Every row gives one point. The points of each table are mixes of a few directions, plus a little noise. Count the directions of each table, and those that both share. Where both have some left over, give the other angles between the two spaces (their principal angles), to ten degrees, smallest first.

First (4 x 3):
[[-0.4 -3.2  4.9]
 [ 0.1  1.2 -1.8]
 [ 0.7  5.2 -8.1]
 [-0.4 -3.3  5.0]]
Second (5 x 3):
[[ 0.0 -0.4  0.6]
 [-0.1 -0.6  0.9]
 [-0.6 -5.3  8.0]
 [ 0.7  5.9 -8.9]
 [ 0.0  0.4 -0.6]]
Directions: first 1, second 1, shared 1

First (9 x 8):
[[-1.2  2.5  1.9  3.3  2.0 -2.0  3.6 -3.2]
 [-0.5  1.2  0.9  0.8 -0.9 -0.4  3.0 -3.6]
 [-0.5 -4.5 -3.6 -2.9 -9.3  0.4  1.6  1.1]
 [ 1.3  0.5 -0.7 -4.5 -1.2  3.6 -3.0 -2.3]
 [-5.0  9.4 -1.4 -3.8  4.6  0.4 -2.6 -5.6]
 [-7.1  2.3 -3.1  4.4  4.2 -7.5 -0.5  8.7]
 [ 5.6 -6.8  0.4 -1.0 -1.8  3.2 -3.2  5.0]
 [ 2.5  0.6  1.2 -3.1 -0.5  3.4 -1.4 -4.0]
 [ 5.4 -5.3  4.5  6.5  2.9 -1.3  2.6  4.1]]
Second, 10 rows:
[[ 1.3  3.9  0.1 -5.3 -5.9 -6.3 -4.0 -6.9]
 [ 1.6  4.9  0.1 -6.6 -7.4 -7.9 -5.1 -8.6]
 [-0.4 -1.2  0.0  1.7  1.9  2.0  1.3  2.2]
 [-1.1 -3.5 -0.1  4.8  5.3  5.7  3.6  6.2]
 [-0.7 -2.1 -0.1  2.8  3.2  3.4  2.2  3.7]
 [-1.2 -3.8 -0.1  5.1  5.7  6.1  3.9  6.7]
 [-0.8 -2.6 -0.1  3.5  3.9  4.2  2.7  4.6]
 [-0.3 -0.8  0.0  1.1  1.3  1.3  0.9  1.5]
 [ 0.9  2.7  0.1 -3.7 -4.2 -4.5 -2.9 -4.9]
 [ 0.8  2.4  0.1 -3.3 -3.7 -3.9 -2.5 -4.3]]
Directions: first 4, second 1, shared 0; angles 50

First (8 x 12):
[[  1.1   1.0  -1.3   0.6   0.5  -0.5  -1.4  -3.4   1.7  -2.8   1.5  -0.5]
 [  2.7   2.5  -0.1   2.2  -0.4   0.3  -0.3  -3.2   2.8  -1.2  -1.3  -0.3]
 [ -2.1   0.1  -0.3  -3.7   2.0   2.3  -0.1  -0.6  -1.0  -2.7   3.3  -0.5]
 [  1.7   0.6   2.3   2.9  -2.3   0.2   2.2   3.2   0.4   4.8  -5.5   0.8]
 [ -4.7 -13.9  -5.4   3.7  -4.2 -16.7  -5.1   9.0  -8.6   7.6   2.2   2.4]
 [ -3.1   2.1   0.6  -7.1   4.2   6.6   0.9  -1.7  -0.7  -5.4   5.1  -1.4]
 [  1.3   4.3   2.6  -1.2   1.0   5.9   2.6  -1.3   2.3  -1.0  -1.9  -0.5]
 [  3.2   3.4   1.5   2.6  -0.8   1.9   1.1  -1.9   3.1   0.4  -3.4  -0.1]]
Second:
[[-3.2 -6.7  2.7 -2.2 -1.3 -1.7 -1.7 -2.4 -2.7 -1.8  7.2 -1.9]
 [ 6.9 -1.7 -4.9 -3.8 -0.9  1.2  4.1  7.3  0.6 -2.9 -1.4 -2.8]
 [-2.9  0.3 -4.6  4.0 -2.0  1.1 -5.5 -2.2  4.5  6.3  0.5  5.0]
 [ 2.9  3.0 -3.7 -5.7  4.1 -1.8  4.5  5.3 -3.0 -4.9 -3.7 -3.2]
 [ 4.7  5.7  5.5  6.7  2.0  6.0  2.4  4.7 -0.6 -1.9 -1.9  3.6]
 [-1.5  6.5  8.0  4.1  4.6  1.4  1.3 -1.2 -3.7 -2.4 -1.8  2.0]
 [ 4.1 -9.3  1.3 -3.1 -5.6  0.3  2.0  1.3  0.6 -1.7  4.9 -4.8]
 [-6.8  2.2 -3.1 -2.3  2.6 -4.6 -3.2 -5.0 -0.7  2.2 -1.4  0.7]
 [ 1.6 -1.2  1.0 -3.1  2.2 -0.2  2.6  3.8 -4.0 -5.2  2.4 -2.1]
 [-2.9  3.4 -1.8  4.3 -0.5  0.6 -3.8 -3.4  3.5  5.5 -2.5  4.3]
 [-2.7 -2.4 -0.3  1.0 -5.2 -2.4 -2.7 -7.9  5.2  6.9 -2.3 -0.8]]
Directions: first 3, second 5, shared 1; angles 60, 80

First, 11 rows:
[[ -5.8   2.6  -1.6   3.9   2.8  -0.9   2.3  -3.2  -0.4   0.4  -2.0   1.2
   -2.2   0.4  -1.6  -3.2   0.6  -1.4  -7.6  -8.1]
 [  4.2  -0.6  -2.7  -2.0   2.3  -5.3  -1.8  -5.8  -1.9  -1.0  -1.0  -2.9
   -4.8   0.5  -2.6  -0.8  -1.0  -4.2  -3.0   0.3]
 [ -3.8   1.0   2.2  -3.0  -5.4   0.1   3.8  -1.0   1.6   2.2  -0.8  -0.3
    0.0  -5.0   1.2  -4.8  -6.2   5.8  -0.6  -3.6]
 [  5.8   0.7  -0.6  -1.1   2.6  -1.3  -5.0  -2.0   2.6  -2.5  -3.3   2.9
   -6.6   6.4   2.2   5.7  -3.3 -10.0  -0.8  -0.9]
 [ -2.5   1.4   0.5   4.3   2.4   3.5  -0.8   3.1   1.5  -0.8  -0.8   3.8
    0.9   4.0   1.7   3.1   2.6  -2.9  -0.9  -2.7]
 [ -4.1   0.1   4.2  -2.9  -7.5   3.5   4.0   3.9   2.3   2.6   0.9   0.5
    4.3  -5.6   2.9  -3.2  -4.8   9.2   4.1  -0.1]
 [  4.3  -1.0  -3.2  -1.3   3.1  -5.2  -1.7  -5.3  -2.9  -1.0   0.0  -3.5
   -3.4   0.3  -3.4  -0.8   1.0  -3.4  -2.5   1.7]
 [ -3.2   1.9   2.5  -0.4  -2.9   2.7   1.2   1.5   3.5   0.6  -2.1   3.6
   -0.9   0.3   3.3   0.0  -4.8   0.5  -0.4  -4.6]
 [ -3.0   0.2  -2.6   2.3   2.5  -2.7   2.2  -3.3  -3.3   0.6   0.9  -2.9
    0.5  -2.3  -4.0  -4.4   3.6   1.8  -4.6  -2.1]
 [ -2.8  -1.2   0.5   7.4   3.4   6.8  -0.2   9.4  -1.6  -0.4   4.4   1.9
    9.6   2.7   0.0   4.5  12.0   2.5   5.0   5.4]
 [ 11.2  -5.2   1.0  -7.0  -3.3  -1.2  -3.8   2.7  -1.4  -0.8   3.7  -4.4
    2.9  -1.7   0.4   4.0   0.2   1.9  11.2  14.6]]
Second, 10 rows:
[[ -0.6   7.0   1.6   2.7  -9.4   8.1  -2.2   8.6   1.8   0.5  10.4   5.1
    8.7  -2.5   1.1   1.0  -0.2   5.7  11.7   9.7]
 [  0.6 -15.8   4.0  -5.8  10.6  -5.3   5.9  -1.8  -0.9   0.7 -14.8  -7.1
   -3.9   2.7   3.7   2.4   3.0   0.0  -7.3  -8.2]
 [  0.1  -6.0   1.6  -2.2   3.9  -1.7   1.9  -0.5  -0.1   0.2  -5.8  -2.6
   -1.3   0.9   1.5   0.9   1.1   0.4  -2.6  -3.1]
 [ -0.2   3.3   0.0   1.1  -3.6   2.8  -1.3   2.3   0.6  -0.1   4.4   2.0
    2.3  -1.1  -0.1   0.0  -0.4   1.3   3.8   3.3]
 [  0.6   4.5  -5.4   1.5   3.4  -5.8  -1.9  -9.1  -1.8  -1.0  -0.7  -0.4
   -7.8   1.2  -4.1  -3.7  -2.4  -7.1  -8.5  -5.4]
 [ -0.3  -0.7   0.6   0.0  -0.8   0.9   0.2   1.8   0.2   0.2   0.3  -0.1
    1.7  -0.2   0.6   0.6   0.5   1.3   1.5   1.1]
 [  0.2   8.1  -3.7   2.8  -2.9  -0.2  -2.9  -3.0  -0.2  -0.8   5.5   2.8
   -1.7  -0.5  -2.9  -2.5  -2.2  -3.0  -0.5   1.0]
 [ -0.3   0.8   0.4   0.1  -1.3   1.3  -0.2   1.5   0.2   0.4   1.6   0.6
    1.8  -0.3   0.5   0.2   0.2   0.9   2.2   1.6]
 [  0.2  -1.8  -0.8  -0.7   3.4  -3.4   0.6  -3.7  -0.9  -0.1  -3.3  -1.6
   -3.7   1.2  -1.1  -0.6  -0.2  -2.4  -4.6  -3.6]
 [ -0.3   0.3   1.5   0.4  -2.7   3.2  -0.1   4.1   1.0   0.2   2.3   1.5
    3.8  -1.0   1.2   0.7   0.4   2.8   4.5   3.5]]
Directions: first 4, second 2, shared 1; angles 90
